Every row gives one point. Examples show where two turns around zero, p and q, send a point. Where does a point land after both, in the order given? Backwards means that the second turn is done in reverse. Each puzzle has new turns, and all numbers are rounded.
In the rows, zero is written as 128.

Turn p:
[136 146 160] => [162 120 141]
[150 116 147] => [136  98 131]
[123 135  78] => [104 156  93]
[138 149 178] => [175 113 152]
[122 124 106] => [111 139 117]
[98 98 98] => [ 79 144 134]
Turn q:
[ 97 155 122] => [ 92 137 110]
[149 148 115] => [142 152 113]
[146  80 168] => [152 102 182]
[120 129 108] => [125 121 108]
Where do these land?
q, then p: [138 125  65] => [ 94 126  74]
q, then p: [123 109 147] => [129 112 150]
q, then p: [111 133 127] => [118 140 136]
p, then q: [141 145 172] => [167 134 156]

Turn p:
[173 106 138 125] => [138  84 111 112]
[131 134  88 101] => [106 149  92 115]
[119 138 150 138] => [130 126 155 133]
[146  98 136 102] => [116  94 104 139]
[113 158 108 117] => [108 161 130 116]
[ 86 135 147 186] => [171 156 176 153]
Turn q:
[153 135 144 152] => [147 137 101 146]
[174 151 127 153] => [149 167  94 140]
[ 98  85 132 120] => [126  80 141 108]
[ 82 153 128  97] => [ 86 123 170 142]
[117 125 121 142] => [116 120 116 124]
[ 98 121 139  84] => [119 108 178 129]
[173 127 106 148] => [151 159  96 108]
Where do these land?
p, then q backwards: [118 143 146 171] => [149 122 140  85]
p, then q: [133 108 170 135] => [157  97 108 125]
p, then q: [114 161 123 128] => [116 133 146 157]
p, then q: [103 118  85 115] => [ 90 160 113 124]
q, then p: [172 111 116  91] => [ 96  92 138  91]

Turn p:
[123 109 118 121 150 114] => [108 129 104 119 122 117]
[102 122  99  88 118 162] => [108 147 111 131 133 186]
[129 119  91 135 159 162] => [126  95  89 128 117 157]
[118 136 124 149 162 116] => [125 107 104 145 134 104]
[136 152  93  80  70 121] => [160 198 130 125 123 167]
[131 130 183 181 102  93] => [135 119 188 147 117  69]
[133 143 151 128 142 131] => [132 115 135 125 153 118]
[152 114 165 143 121 125] => [130 112 163 106 124 107]
Turn q:
[ 77 135 125 131 140 180] => [131 190 152 136 160 125]
[188 118  92 106 120 128] => [132 116  89  99  92 169]
[102 157 133 131 124 119] => [118 140 130 136 130  91]
[109 160 137 122 141 114] => [120 133 114 134 143  92]
[150 145 165 113 149 131] => [163 114  99 140 146 118]
[159 101  85 165 101 148] => [112 137 142 137  79 183]
[ 92 123 149 127 103 113] => [129 121 166 122 130  95]
[148  86 139 130 146  91] => [120  72 131 122 143 150]
Where do these land?
q, then p: [117 125 122 171 135 150] => [137  97 147 160 136 123]
q, then p: [107 132 176 132  72 138] => [150 140 174  97 129  80]
q, then p: [154 159 151 142 123 146] => [166 121 130 131  95 118]
q, then p: [170  91 144 133 161 141] => [126  78 118 104 110 161]
p, then q: [112 129 131  87 170 116] => [ 87 151 109 112 160 123]
q, then p: [148 154  93  92 117 103] => [125 183 107 132 115 154]
q, then p: [129 103  97 139 109 141] => [125 128 158 137 148 157]
q, then p: [ 88 130 110 128 136  89] => [ 85 148 118 149 145 108]

Turn p:
[128 167 154 186 117 129  60 128] => [124 134 185 177 130  91 108 182]
[ 80 106 185 149 158 129 135 146] => [ 82 128 121 196 125 152 135 109]
[146 132 100 122 161 117 128 122] => [141 137 105 113 159 130 109 135]
[161 121 115 113  99 151 133 151] => [137  96 132  96 118  98 131 110]
[121 131 136  63 118 133 161 148] => [ 90 123 102  82 113 133 160 107]
[162 148 136 113 135 129 157 112] => [128 122 141  96 163 140 147 122]
[111 150 117 170 131 146 138 139] => [126  98 144 143 122 151 101 150]
[121  94 115 106 120  77 136 108] => [161 161  89 128 119 135 161 122]
[120 105  93 131 114 142 106  96] => [163 155 135 120 102 125  99 117]
Turn q:
[155 153  90 148 140 145 126 135] => [120 167  89 137 120 150 126 129]
[ 55 136 132 147  89 131 112 125] => [160 109 142 152  95  94 179 106]
[147 148 109  65 134 126 143 120] => [ 82 163 154 132 134 110 104 150]
[ 77 144 135 139 145 149 132 110] => [164 143 149 157 135 118 144  99]
[163 157 132 151 102 138 135 139] => [117 143 103  99  95 140 120 107]
[157 145 124 158 138  76 134 140] => [153 142 111  89 111 151 120 167]
[159  80 145 149 128 131 111 107] => [122  92 103 100 169 142 135 120]
[105  77 144 141 124 124 142 133] => [138  79 148 134 139 150 144 125]
[134 111 140  54 151 132 118 144] => [ 95 113 152 152 153  98  79 150]
Where do these land?
p, then q backwards: [ 87 154 136 131 144 180 151  84] => [158 127 133 117 137 142 208 140]
q, then p backwards: [197 130 144 110  98 122 138 126] => [116 161 109  76 144 167 134 144]
p, then q: [121  83 102 149 129 135 123 133] => [114 132  87 104 140 127 153 131]
p, then q backwards: [ 96 126 100  93 132 101 108 136] => [160 164  98 139 120 116 105 142]
p, then q: [122 148 164 140 128 137 118  96] => [162 127 141 120 119 123 106  95]
p, then q: [137 111 109 148 172 152 104 147] => [154 125  85 133 156 108 142 153]
p, then q: [ 95 172 122 152 118 122 142 108] => [121 103 118 150 100 130  99  90]
p, then q: [120 113 119 126 111 111 109 188] => [121 107 123 126 106 147 169 170]
q, then p: [177 114 156 102 121  93 161 134] => [ 73 154 112 126  98  94 129 106]

Turn p:
[140 130 133 148 139 130 122 136 137] => [128 129 115 144 133 129 113 137 119]
[144 125 141 136 116 117 113 107 142] => [149 149 131 152 128 136 125 120 133]
[140 142 111 120 143 141 154 126 132] => [116 133 106 110 113 139 140 139 115]
[130 123 105 140 127 137 130 127 100] => [124 115 121 128 113  99 138 122 116]
[130 162 148 119 128 143 150 132 118] => [104 117 127 120 114 162 126 113 115]
[144 114 112 142 151 113 117 141 135] => [128 144 110 134 145 104 117 145 119]
[144 121 137 126  97 132 131 140 131] => [155 120 138 126 134 139 127 118 108]
[141 116 145 127 122  89 122 122 129] => [134 160 152 141 145 125 123 121 122]
[119 145 104 115 115 125 115 134 114] => [130 125 126 103 117 111 119 106 136]
[ 31 114 120 119 135 136 134 117 138] => [109  93 165 108 113 117 137 165 199]
[145 115 152 116 135 144 120 126 132] => [132 125 118 142 153 147 143 121 127]
Turn q:
[135  91  93 139 108 150 125 133 115] => [100 145  93 125 145 147 115 108 109]
[132 104 103 130 124 132 165 150 104] => [ 96 124 108 128 156 116 144 124  96]
[128 137 171 104 124 107 126 117 121] => [167 117 145 123 115  99 118 132 121]
[139 153 137 130 116 111 130 139 144] => [135 122 135 128  98 124 151 125 130]
[127 124  91 137 113 154 148 124 103] => [ 88 143 103 126 149 115 128 110 132]
[136 132 135 125 143 104 125 108 134] => [152 109 122 141 125 126 127 139 141]
[104 140 133 131 137 117 101 130 137] => [128 119 154 139 112 142 111 133 140]
[126 133 134 166 139 147 110 132 136] => [129 153 146 146 134 155 135 118 142]
[117 124 132 127 126 136 139 123 149] => [130 120 135 107 136 138 133 123 136]
[137 142 152  92 149 122 111 125 136] => [156 129 138 119 111 118 117 166 132]
Where do these land?
q, then p: [152 122 131 128 141 135 123 107 119] => [129 141 102 123 123 121 111 133 116]
p, then q: [160 133 102 158 123 152 148 120 115] => [101 128  98 145 126 106 126  97 108]
p, then q: [130 108 148 105 132 115 113 153 154] => [138 143 138 135 137 139 135 175 137]
p, then q: [109 155 142 140 121 115 114 145 120] => [147 133 140 130 119 147  94 121 134]
p, then q backwards: [ 97 119 134 107 132 130  95 145 143] => [103 129 125 126 145 141 140  86 138]
p, then q: [110 158 121 121 119 125 148 146  92] => [139 113 135 108 131 110  83 114 118]
p, then q: [134 107 117 150 137 124 145 112 119] => [117 117 137 144 125 115 149 110 110]
p, then q: [134 119 137 131 108 140 137 114 131] => [136 143 118 124 139 122 144 115 122]
q, then p: [105 132 146 105 147 124 125 137 161] => [136 111 133 123 170 151 136 121 119]
p, then q: [150 127 102 136 119 119 133 103 128] => [121 126 113 136 106 103 146 112 132]

Turn p:
[137 138 115 190 114 111 180 151 119] => [107 118 131 208 141 149 131 141 112]
[112 127 139 112 109 187 119 112 143] => [139 120 122  98  78 154 146 109 136]
[115 137 148 161 143 125 108 101  72] => [157 138 109 138 114 102 121 141  67]
[127 167 140 135 118 106 118 113 122] => [158 103 125 130 152 123 139 134 109]
[128 134 127  95 143 191 125 103 121] => [133 105 114  91  69 128 110 119 136]
[117 115  63 123 114 160 135 112 148] => [121 127  89 144  96 125 140 110 184]
[181 114 146 110 115 186 129 124 145] => [146 126 150 107  86 177  93 131 156]
[116 128 147 137 115  87 155 103 113] => [140 123 143 155 153 113 128  94  99]
[122 123 150 118 193  85 115 195 146] => [ 61 146 142  90 185 119 119 167 110]
[127 118 144 143 115 114 122 143 126] => [130 147 143 136 140 136 140 134 116]
[133 117 108  98 127  96 124 174 129] => [102 141 158 124 154 102 136 148 161]
[121 118 109 113 132  87 106 106 151] => [139 143 109 114 169 107 131 107 150]
Turn q:
[ 90 142 100 164 140  63 115 128 133] => [164 164 109 136 154 125 109 187 102]
[112 135 158 128 136  88 124 128 128] => [139 136 116 155 150 122 116 150 154]
[136  82 149 133 136 159 111 148  99] => [ 90  87 158 141 147 148 124 117 118]
[171 144 167 115 142 136 168 107 130] => [122 127 108 155  88 148 129  95 171]
[133 164 118  75 148 159 160 111 180] => [122 137  84  87  91 118 179 112 167]
[ 98 133 130 144 100 143 157 119 109] => [135 164 142 131 151 137 136  94 118]
[115 160 127 157 150 135 131 110 142] => [121 161  99 109 127 147 110 133 131]
[147 124 110 136 150 145 107 178 101] => [112 105 173 112 116 158 126 160 119]
[ 98 126  57 126 123 128 107 110 109] => [170 123 126  84 147 132 137 135  75]
[161  79 137 123  85 128 144 125 142] => [114 109 140 169 107  90 138  96 106]
[148 119 156 107  98 124  83 145 135] => [118  94 154 130 130  83 105 130 150]
Where do these land?
p, then q backwards: [113 172 139  68 103 114 111  85 113] => [131 129  96  59  87 131  96 108 113]
q, then p: [141 118 113 170 157 165 115 147 100] => [129 138 138  97  69 120 151 133 105]
p, then q: [135 125 123 137 151 145 117 168  93] => [132 147 175 128 147 116 131 153 140]
q, then p: [100  95 132 123 103 139 150 129 147] => [115 109 115 153 142 105 117 108  97]
p, then q: [148 111 124 160 142 128 138 191 101] => [104 170 172 120 160 137 114 157 144]
p, then q: [136  90 114 130 167 136 128 136 124] => [146 142 132  91 150 109 116 148 135]
q, then p backwards: [139 101  74 155 133 119 144 147 130] => [110 138 168 164 126 147 123 145  93]
p, then q: [163 142 158 103 100 122 109  83 115] => [123  74 126 147  87 120 101 114 147]
q, then p: [126 149 153  92 119 105 100 106 164] => [121 142 116 127 185 123 126 123 171]
p, then q: [ 90 147 139 121  87 108 106  91 168] => [139 114  84 143  84 158 159  94 124]
q, then p: [144 166 134 103 120 148 138 114 150] => [147 108 131 123 146 134 139  96 164]
p, then q backwards: [100 118 133 174 154 108 179 139 131] => [121  67 150 171 133 143 147 121 139]
